Each row is a point. Each copy is the shape, with its points in the same order, turned, moved and blurred by noise. Some copies are also mirrored. Which?
In the rows, 128 means zero.

Shape:
[[140, 192, 139],
[53, 122, 112],
[147, 137, 144],
[79, 117, 73],
[94, 180, 72],
[154, 168, 136],
[159, 114, 142]]
Copy 1:
[[155, 180, 106],
[55, 127, 117],
[155, 120, 133],
[72, 100, 96],
[96, 149, 54],
[167, 153, 110],
[161, 99, 138]]
Copy 1 is: only turned
Copy 2:
[[136, 189, 122],
[113, 103, 66],
[115, 149, 149],
[68, 117, 76],
[76, 180, 62],
[116, 180, 137],
[106, 126, 172]]
Copy 2 is: mirrored
Copy 3:
[[97, 113, 65],
[65, 149, 167],
[127, 96, 102],
[104, 176, 163],
[88, 191, 103],
[122, 111, 82],
[150, 90, 122]]
Copy 3 is: mirrored

Shape:
[[134, 155, 134],
[83, 76, 142],
[133, 196, 90],
[98, 183, 146],
[83, 76, 172],
[173, 109, 116],
[130, 104, 106],
[67, 157, 126]]
Copy 1:
[[145, 159, 128],
[102, 79, 102],
[183, 188, 102],
[117, 186, 108],
[83, 80, 117],
[186, 104, 149],
[166, 101, 116],
[112, 160, 76]]
Copy 1 is: only turned
Copy 2:
[[119, 141, 136],
[109, 64, 167],
[85, 176, 84],
[89, 170, 152],
[118, 70, 200],
[165, 110, 93],
[120, 85, 114],
[64, 127, 152]]
Copy 2 is: only turned
Copy 3:
[[122, 148, 133],
[96, 55, 151],
[174, 176, 128],
[127, 159, 178],
[64, 69, 171],
[103, 125, 76],
[125, 98, 105],
[144, 123, 189]]
Copy 3 is: mirrored
Copy 4:
[[139, 153, 138],
[76, 82, 142],
[154, 191, 97],
[105, 184, 143],
[71, 84, 170],
[169, 101, 130],
[132, 101, 116],
[77, 166, 117]]
Copy 4 is: only turned

Shape:
[[140, 105, 117, 106],
[87, 147, 170, 194],
[182, 161, 156, 96],
[145, 150, 116, 90],
[67, 63, 107, 166],
[102, 106, 82, 154],
[103, 110, 99, 82]]
Copy 1:
[[138, 74, 142, 103],
[99, 143, 116, 204],
[148, 74, 207, 137],
[149, 99, 178, 103],
[111, 112, 45, 120],
[156, 117, 86, 123],
[122, 101, 135, 71]]
Copy 1 is: only turned
Copy 2:
[[132, 126, 131, 87],
[171, 182, 160, 189],
[185, 161, 164, 52],
[175, 126, 127, 73],
[88, 121, 114, 180],
[122, 137, 87, 146],
[146, 85, 114, 100]]
Copy 2 is: mirrored

Shape:
[[138, 134, 142, 117, 171, 140],
[163, 86, 150, 84, 124, 137],
[130, 135, 154, 214, 182, 136],
[124, 147, 116, 86, 119, 140],
[162, 119, 127, 93, 108, 148],
[147, 127, 151, 154, 117, 204],
[211, 162, 13, 184, 153, 144],
[140, 158, 153, 124, 118, 137],
[136, 160, 160, 81, 126, 190],
[126, 138, 91, 91, 109, 173]]
Copy 1:
[[111, 134, 173, 107, 160, 116],
[169, 88, 175, 137, 138, 142],
[73, 144, 170, 122, 148, 40],
[134, 130, 138, 121, 126, 167],
[150, 126, 179, 138, 107, 154],
[80, 112, 206, 155, 100, 116],
[127, 147, 176, 13, 40, 60],
[126, 164, 162, 146, 120, 126],
[116, 151, 200, 143, 126, 172],
[114, 125, 159, 113, 93, 183]]
Copy 1 is: mirrored
Copy 2:
[[134, 134, 155, 103, 166, 153],
[128, 81, 187, 116, 116, 154],
[154, 134, 75, 99, 195, 95],
[131, 162, 171, 116, 100, 150],
[155, 116, 174, 134, 103, 150],
[214, 118, 138, 91, 124, 137],
[195, 172, 91, 237, 152, 169],
[152, 152, 166, 107, 126, 110],
[179, 155, 202, 74, 117, 151],
[159, 161, 158, 121, 79, 179]]
Copy 2 is: mirrored

Shape:
[[122, 150, 114, 132, 125, 109, 141, 126],
[151, 132, 94, 139, 129, 109, 111, 105],
[128, 115, 97, 111, 137, 150, 132, 110],
[135, 120, 141, 132, 126, 111, 128, 117],
[109, 136, 112, 108, 127, 122, 109, 103],
[127, 119, 97, 188, 46, 120, 131, 117],
[124, 143, 100, 131, 131, 148, 117, 145],
[142, 142, 128, 187, 130, 98, 125, 106],
[124, 112, 131, 113, 94, 121, 112, 155],
[122, 135, 104, 134, 134, 127, 95, 111],
[111, 119, 109, 119, 130, 204, 131, 124],
[149, 155, 164, 139, 96, 116, 125, 102],
[135, 139, 249, 114, 132, 137, 128, 107],
[158, 144, 94, 114, 129, 135, 119, 166]]
Copy 1:
[[141, 134, 131, 151, 140, 150, 127, 112],
[155, 138, 97, 121, 136, 143, 103, 109],
[134, 114, 129, 106, 119, 163, 117, 126],
[124, 119, 133, 132, 126, 115, 119, 102],
[114, 128, 126, 122, 131, 150, 107, 138],
[155, 133, 91, 189, 61, 146, 118, 107],
[163, 132, 132, 121, 121, 144, 132, 146],
[172, 131, 119, 162, 133, 115, 93, 87],
[111, 124, 111, 134, 99, 114, 149, 143],
[146, 131, 118, 124, 134, 133, 99, 145],
[148, 104, 167, 103, 90, 175, 119, 159],
[122, 167, 149, 144, 106, 114, 108, 85],
[84, 132, 219, 121, 117, 72, 106, 90],
[166, 144, 118, 98, 123, 137, 161, 136]]
Copy 1 is: only turned
Copy 2:
[[120, 133, 151, 139, 160, 127, 136, 120],
[136, 96, 143, 158, 167, 130, 143, 95],
[130, 124, 98, 132, 160, 147, 141, 93],
[131, 122, 151, 129, 127, 134, 137, 98],
[109, 124, 133, 132, 161, 147, 114, 86],
[167, 112, 164, 176, 153, 192, 130, 158],
[108, 122, 104, 155, 153, 131, 132, 124],
[121, 103, 181, 161, 137, 141, 170, 112],
[146, 120, 125, 136, 123, 130, 90, 126],
[107, 102, 129, 155, 155, 145, 127, 94],
[114, 151, 67, 145, 139, 171, 138, 106],
[141, 152, 179, 166, 121, 137, 128, 92],
[114, 189, 171, 125, 50, 124, 124, 57],
[131, 115, 99, 167, 152, 93, 126, 124]]
Copy 2 is: mirrored
Copy 3:
[[110, 132, 125, 127, 139, 113, 133, 110],
[131, 145, 106, 109, 125, 108, 98, 114],
[127, 98, 105, 100, 114, 143, 113, 118],
[147, 135, 130, 139, 123, 120, 130, 125],
[127, 99, 127, 121, 144, 122, 99, 125],
[94, 161, 86, 191, 89, 120, 94, 107],
[95, 129, 133, 106, 123, 143, 115, 113],
[140, 167, 126, 138, 128, 106, 115, 77],
[106, 129, 140, 143, 109, 132, 126, 163],
[124, 119, 131, 111, 127, 118, 86, 116],
[105, 96, 125, 106, 105, 197, 109, 106],
[154, 155, 120, 164, 153, 140, 119, 117],
[203, 131, 189, 176, 164, 183, 148, 123],
[94, 153, 128, 87, 122, 139, 125, 154]]
Copy 3 is: mirrored
